Every row gives one point. Two turns around zero, p and q, are shown by what they do to some points. Where does a point land after both, in the order given? Backwards means that the second turn is done in reverse. Each puzzle has new turns, and all numbers are rounded.

Turn p:
[  8 -29] -> [-30   4]
[-30 -44] -> [-28  45]
[-19  21] -> [27  9]
[41 51] -> [ 30 -58]
Turn q:
[ 59 -12] -> [-51 -33]
[-7 17] -> [17 -7]
[-40   4] -> [31 25]
[26 36] -> [  7 -44]
[-38 -45] -> [-4 59]
Where do these land?
q, then p: [-37  34] -> [-19 -47]
p, then q: [37 -7] -> [-6 37]
q, then p: [ 40 -37] -> [21 50]
q, then p: [-40  10] -> [  5 -41]

Turn p:
[42 17 90] -> [-29  57  78]
[-10 -40 -13] -> [ 22  17 -33]
[  8  15 -23] -> [-17 -21 -10]
[-28  19 -10] -> [ 16 -31   6]
[-12 -10 -44] -> [  7 -23 -40]
Turn q:
[44  8 43] -> [ 49  12 -36]
[32 18 14] -> [ 29 -11 -24]
[-53  -4 -15] -> [-53   8  15]
[ -8  12 -19] -> [-14 -19   4]
[-61 -29  31] -> [-45  59   3]
[ 45  -4 -54] -> [ 33 -50  37]
Where do these land?
q, then p: [ -7 -25 -21] -> [ 9 15 28]
p, then q: [-38   0 -50] -> [28 -6 56]
p, then q: [-7 21 39] -> [ 13  27 -33]
q, then p backwards: [ 91   5 -11] -> [-91  -4  -8]
q, then p: [-53  -7  29] -> [ 21 -54  19]
p, then q: [14  6 14] -> [-12   7 -15]

Turn p:
[21 30  2  7] -> [36 -2 -5  8]
[ 10 -81  42 -73] -> [ -49   11   -2 -106]
[-30  49 -15  24] -> [ 16 -30  16  52]
[  3   1 -33   6] -> [ 1 22 16 19]
[-3  0  4 36] -> [ -4   0 -25  26]
Turn q:
[ 10  -6 -57 -52] -> [-73  20  17   3]
[ 13 -20  39  23] -> [ 34 -19 -22  25]
[  5 -17  25  -2] -> [ 13 -13  -1  25]
[ 19  41 -29 -14] -> [-37 -13   2 -40]
[-65 -12  71  16] -> [86  4 42 23]
[ 18  12 -49  29] -> [-23  22 -39 -35]
Where do these land?
p, then q: [-21   3  43 -56] -> [-18   0  33  64]
p, then q: [ 48 -18  -6  15] -> [-30 -12   1 -43]
q, then p: [-35  45  18  -5] -> [ 12 -10 -13 -56]
q, then p: [-24 -17  -1   4] -> [ 25  -7 -11   9]
q, then p: [ 65 -23 -76  11] -> [-34 -10  76  61]
q, then p backwards: [-33  10  22  32] -> [ 40  28  -2 -17]

Turn p:
[ -9 -11  -1  46  39  42] -> [ -7  15   3  58 -44  -1]
[-67 -18 -26   3 -23  -9] -> [ -6  57 -12  17  48   6]
[ -7   7 -43  14 -10  68] -> [-49  47  15   8 -35 -26]
[ 55  -5   9 -48 -16 -17] -> [ 11 -47  15 -49  10 -31]
[ -8 -59 -13  -5  44 -13] -> [ 45   3  27  45  17 -27]
[ 15  87  38 -61 -10  -8] -> [ 20 -12 -36 -98 -33  26]
[ 20 -23  21  18 -28  19] -> [-32 -28 -17  15   2 -23]
[  4  65   0  16 -31 -40] -> [-25 -11  -3 -43   9  67]
[ -4 -43  15  17  35 -41] -> [ 42 -24   9  46  25   8]
Turn q:
[ 28 -33   3  -6  -6 -48] -> [-45  -9  14  34 -23  15]
[-20  43  41 -30  20 -32] -> [-46  24  -4 -13  54 -21]
[-10 -12   1 -52   6  55] -> [ 10 -25  16 -59 -14 -37]
[  6   2 -47  31 -47 -14] -> [ 29 -15 -34  55 -21   0]
[ 25  -7   1  37 -30  14] -> [ 35   8  19  34 -16   5]
[-31 -12  57  27  76  17] -> [ -8  60  23 -65  19  49]
[ 46  41 -41 -11 -26 -44] -> [-12 -51 -14  65  32  -8]
[-16   2 -50 -51   3  56] -> [ 28 -58 -21 -52 -11 -33]
[-28 -25  35  55   5  -5] -> [  8  66   1   1 -19  30]
Where do these land?
q, then p: [ 40 -42  16   3  36  24] -> [ -3 -16 -59  -8 -12 -39]
p, then q: [-20  15  -5  37  -3  60] -> [ 33  25 -52  23   8 -25]
q, then p: [-10 -12 -32  54 -13  -4] -> [-56  -4  27  -1 -22  -7]
p, then q: [ 29   2 -39 -41 -31 -41] -> [-56   1  31 -48  14  -7]
p, then q backwards: [ -1 -31  12  -4 -42  37] -> [-25  20   4 -41 -25 -29]
q, then p: [ 20  31  56  10  59 -31] -> [ 46  32 -39  14 -63  12]
q, then p: [-57  36  -8 -59  -7 -44] -> [41 61 43  3 42 31]

Turn p:
[-20   7 -13  63  56 -33] -> [-57  45  10  22 -35 -42]
[ 28  -8 -52 -21  -4  -3] -> [ 36  37  -6 -24  24 -10]
[ 10  -6 -14  39 -15  17] -> [ 16  -8   6  -7 -23 -38]
[ 14  14 -25 -11   7  17] -> [29 23  4  0 -4  7]
[ 22 -28  24  47  40 -39] -> [-60  15 -33 -22 -34 -26]
[-25  67  82 -64 -52  20] -> [ 22 -79 -18  69  22  82]
[ -9 -46 -33 -17 -29 -20] -> [  3  -2  10 -37  53 -24]
[-19   1  31 -35  -4  43] -> [ 11 -32  25  -1  -4  51]
Turn q:
[-13 -31 -35 -56  42  21] -> [-24  39  -3   1 -65 -36]
[ 40  69 -19  24 -30  31] -> [ 25 -53 -42 -56  26 -11]
[  4 -26   2 -57  33  71] -> [ 38  48 -13  -6 -60 -50]
[ 19 -23   1  30  10 -16] -> [ 0 -9 40 -9  0 20]
[-14   7  54  21  24 -60] -> [-6 16  7 27 19 80]
[ 16  -7  -3 -23 -24 -14] -> [-15  21   3 -13  24 -15]
[-35 -37 -10   1   9  -8] -> [-19   4  24  39 -18  -8]
[-16   1  60  57 -41 -54] -> [ 11 -17  25  41  76  57]
[ -1  46 -49   5 -23  28] -> [ -9 -49 -40 -23   1 -36]
Where do these land?
p, then q: [ 45 -32  -2  57  62   0] -> [-47   5 -56  16  59 -32]
q, then p: [ 11  57   8 -16 -31  45] -> [ 18  66 -17 -30  27 -10]
q, then p: [ -5  29 -60 -31 -18 -60] -> [-34  15  75  23  42   7]
p, then q: [-39 -11 -28 -71  26 -50] -> [ 30  -8 -53  13 -73  37]
p, then q backwards: [ 19 -30   9  25 -17  -6] -> [ 14  19 -35  -5  -7  21]
q, then p: [-41 -31  -9 -25  -8  24] -> [-20  -4 -24  29   3 -46]
q, then p backwards: [ 15   2  55   9 -21  34] -> [ 20  20 -42 -30 -33  17]
p, then q backwards: [-4 16 27 51  7 13] -> [-34 -13 -37   3  28  19]

Turn p:
[-15 -32  26  30  -9  25  34  50] -> [ 14 -56 -49   6  30  -3  -3 -20]
[-27 -21 -70 -11 -34  -2  -1 -40] -> [-26  38  -9  56 -38 -25 -39   9]
[  4   5  41  30  16  11 -13   4] -> [  8  -9 -11 -26  11  34  19 -24]
[  6   6 -69  -9  13 -57  28  38] -> [-18 -15  14 -30 -14 -65 -57  36]
[-5 10 45 32 47 10 42  3] -> [-12 -55 -21 -36 -11  26  38  -4]
[ 12  18  18 -23  18 -76  57  26] -> [  6 -27   3 -59  -9 -69  30  37]
[ 34 -23  75   1  24  -3 -38 -16] -> [ 49  25 -14 -35  18  54  43   8]
[ -3  12  35  23   4  23 -66 -30] -> [ 14  39  11  -6   0  61  14 -44]
[ 29   3 -40  -3 -47  82 -43 -52] -> [-42  56  19  81  32  54 -16  -5]
[-26  -7 -51 -40  -8  47 -11  -2] -> [  0  -7  31  70 -13   5 -34   7]
[-10  29  -8 -29 -26 -61  10  21] -> [  9  12  25 -20  -4 -74   4  -2]
Turn q:
[ 27 -10  12  24  -8  28 -27   4] -> [-41   2  23   6  17   9  -3 -23]
[-36  11  28  13  32  -7 -64  34] -> [ -9   1  35 -66 -21 -35  -4 -37]
[  7  50  27 -16  14  20  75 -17] -> [-2 -3  4 11  5 -4  8 99]
[-26  20   2 -48  16  50  39  26] -> [  6 -18   6  24   2 -70  13  47]
[-18   0 -10  10 -40  -5  13 -37] -> [  5  -1 -27   8   1  30  44   2]
[ 45 -35 -22 -25 -71 -63   4   7] -> [ 41 -11  -4  65 -38  65 -14 -38]
[ 31 -25   4 -48 -19 -12  58 -71] -> [  3  45 -50  67 -22  32   5  47]
[-30 -32  -9  62  39 -16 -43  41] -> [-15 -31 -12 -69  12 -12 -35 -59]
[ -2  20 -33  27  37   3 -55  14] -> [ 13  15  24 -46  43 -15 -14 -38]
Where do these land?
p, then q: [-38  28  35  61  -1 -22  23  52] -> [ 22  63 -69  34 -22   3   1 -10]
p, then q: [35 10 44 23 64 33 54 49] -> [-27  -7 -58  50 -16 -72 -45 -16]
q, then p: [ -6  22 -48  -6 -12   5 -38  -2] -> [-25   1   3 -27  -8  21  35  37]
p, then q: [ -2 -57 -19  13 -30  29   0 -23] -> [ 10 -17   5 -26  65   8   7 -26]
q, then p backwards: [-35  36 -37 -31 -33 -47  45  25] -> [-29 -52  48 -54  37   0   5  26]
q, then p backwards: [  7  40  36   6 -15   3  35 -22] -> [ 37  -2   1 -28  36  10  18 -33]
p, then q: [ -5 -52 -37 -18 -22  -1 -31 -53] -> [ 13 -29  57 -25  47  28  27 -11]
q, then p: [ 17 -36 -32  33 -25  13 -40 -48] -> [-56 -14  17  20 -54  37  11  -1]
p, then q: [-30  43  54 -32  43  17   2  -1] -> [-53 -11 -25  52 -29  16  -4  39]
q, then p: [ 59 -41  45 -41  16  25 -21  42] -> [ 23  48 -20 -25 -17   3  13 -87]
p, then q backwards: [ -2   6 -41  -8  15 -56 -31 -18] -> [  7  10  40 -30  51 -26 -22  -1]
